Every row gives one point. The points of each table are mixes of a few directions, plus a little noise. How many directions does each table use, and how many do they share? Where both have some left over, give the other angles between the two spaces (their principal angles), to ten degrees, smallest first.

First (7 x 3):
array([[ 74,  37, -37],
       [-53, -26,  26],
       [ -7,  -4,   3],
       [  4,   2,  -2],
       [-20, -10,  10],
       [ 68,  35, -34],
       [-67, -34,  33]])
Second (6 x 3):
array([[-112,  -57,   56],
       [  27,   13,  -13],
       [  12,    6,   -5],
       [  29,   16,  -14],
       [  20,   12,   -9],
       [  25,   12,  -13]])
Directions: first 1, second 1, shared 1

First (8 x 6):
array([[ -6,   2, -43,   6,  60,  25],
       [-12,  25,   8,  23, -91, -20],
       [ 17, -15,  80, -21, -76, -43],
       [-12,  22, -15,  22, -39,   0],
       [ 15, -18,  64, -23, -44, -31],
       [  9, -19,   0, -18,  62,  12],
       [ -9,   6, -52,  10,  64,  30],
       [ -2,  -3, -39,   2,  66,  26]])
Second (7 x 6):
array([[ 12,  19,   6,  -2,  25,  -7],
       [-34, -45,   6, -24, -85,  47],
       [  4,  37,  27, -43,  31, -11],
       [ 28,   8, -22,  56,  38, -18],
       [ 10, -10,  -6,  26, -12,  19],
       [ 30,  53,  53, -44,  20,  39],
       [-50, -60, -63,  31, -18, -69]])
Directions: first 2, second 3, shared 0; angles 60, 60

First (9 x 11):
array([[ -35,  -13,    8,   -5,  -45,  -70,   34,   55,  -15,   39,   47],
       [  -4,   -5,   10,    4,  -16,  -43,   15,   46,  -18,   20,   24],
       [  55,   24,   27,   31,   19,   -4,  -17,   44,  -40,   -2,  -45],
       [  27,   39,   10,   20,   10,   41,  -32,  -21,  -18,   -4,  -95],
       [  29,  -53,   -9,  -15,   45,   12,   27,   -6,   40,  -53,  114],
       [ -65,   -1,  -32,  -34,  -28,   58,    5, -106,   54,   -8,  -24],
       [  27,   -4,   -7,   11,   48,  -15,  -39,   32,  -18,    1,   13],
       [ -56,    3,  -43,  -17,   15,   -5,  -57,  -31,    6,   33,  -16],
       [  21,    9,   36,    5,  -47,   25,   64,  -12,    9,  -25,  -19]])
Second (11 x 11):
array([[ -48,  -36,  -36,  -20,    2,   -3,  -45,    3,  -15,   23,   -4],
       [  47,  -61,   23,   -4,   -7,   26,   49,   39,  -13,  -49,   41],
       [   8,  -28,  -62,  -13,  116,   59, -109,  -54,   19,  -28,    4],
       [  44,   40,   15,   20,   34,   10,   -4,  -17,   14,  -22,   -4],
       [ -58,   -1,  -19,  -23,  -32,   -3,   10,  -41,   26,   18,    8],
       [  -1,   33,   28,   11,  -46,  -28,   43,   16,   -5,   15,  -10],
       [  72,   77,   60,   61,    0,  -65,   -4,   97,  -68,   33,  -65],
       [  17,   23,   -5,    2,   30,   27,   -3,  -48,   37,  -25,   12],
       [  -5,   -3,  -12,   -7,   16,   14,  -14,  -22,   14,   -4,    4],
       [ -34,  -50,    2,  -17,  -57,  -17,   31,   43,  -25,   16,   11],
       [ -46,   10,    2,  -14,  -60,  -19,   45,  -19,   19,   23,    5]])
Directions: first 4, second 4, shared 3; angles 60

First (10 x 14):
array([[ 41, -83,  34,  -1, -18, -61, -74, -39, -20,  14, -42,  54,  26,
        -42],
       [-36,  72, -33,   1,  14,  55,  70,  32,  18, -12,  40, -49, -19,
         40],
       [-40,  75, -33,   1,  15,  58,  76,  34,  18, -11,  42, -53, -21,
         44],
       [ 29, -64,  28,  -3, -10, -47, -59, -29, -15,   9, -33,  42,  18,
        -32],
       [ 18, -37,  15,   1,  -8, -26, -35, -16, -10,   5, -18,  25,  10,
        -17],
       [-30,  60, -28,   2,   9,  46,  59,  29,  13,  -9,  35, -41, -16,
         33],
       [-42,  81, -33,   3,  13,  62,  78,  39,  20, -17,  45, -57, -23,
         41],
       [ 37, -68,  30,   0, -12, -53, -67, -33, -18,  11, -37,  46,  23,
        -38],
       [ -2,   2,  -4,   2,   0,   4,   5,   1,  -1,   2,   3,  -1,  -1,
          2],
       [ 26, -50,  20,  -1,  -9, -39, -49, -24,  -9,  10, -30,  34,  13,
        -25]])
Second (8 x 14):
array([[-44,  83, -35,   3,  15,  61,  83,  39,  20, -13,  45, -57, -24,
         43],
       [ 26, -49,  22,  -4, -11, -39, -48, -25, -11,   8, -27,  36,  13,
        -26],
       [-39,  76, -34,   4,  15,  57,  76,  37,  16, -15,  43, -52, -22,
         41],
       [ 31, -55,  24,  -2, -11, -41, -54, -28, -14,   9, -29,  40,  17,
        -30],
       [ 30, -61,  27,  -2, -11, -45, -59, -32, -15,   9, -33,  42,  18,
        -32],
       [-14,  25, -11,   1,   3,  20,  25,  11,   7,  -5,  13, -19,  -8,
         14],
       [-31,  58, -27,   3,  12,  44,  57,  28,  14, -11,  32, -40, -17,
         29],
       [ 39, -78,  32,  -4, -15, -59, -75, -37, -19,  14, -42,  52,  24,
        -41]])
Directions: first 1, second 1, shared 1
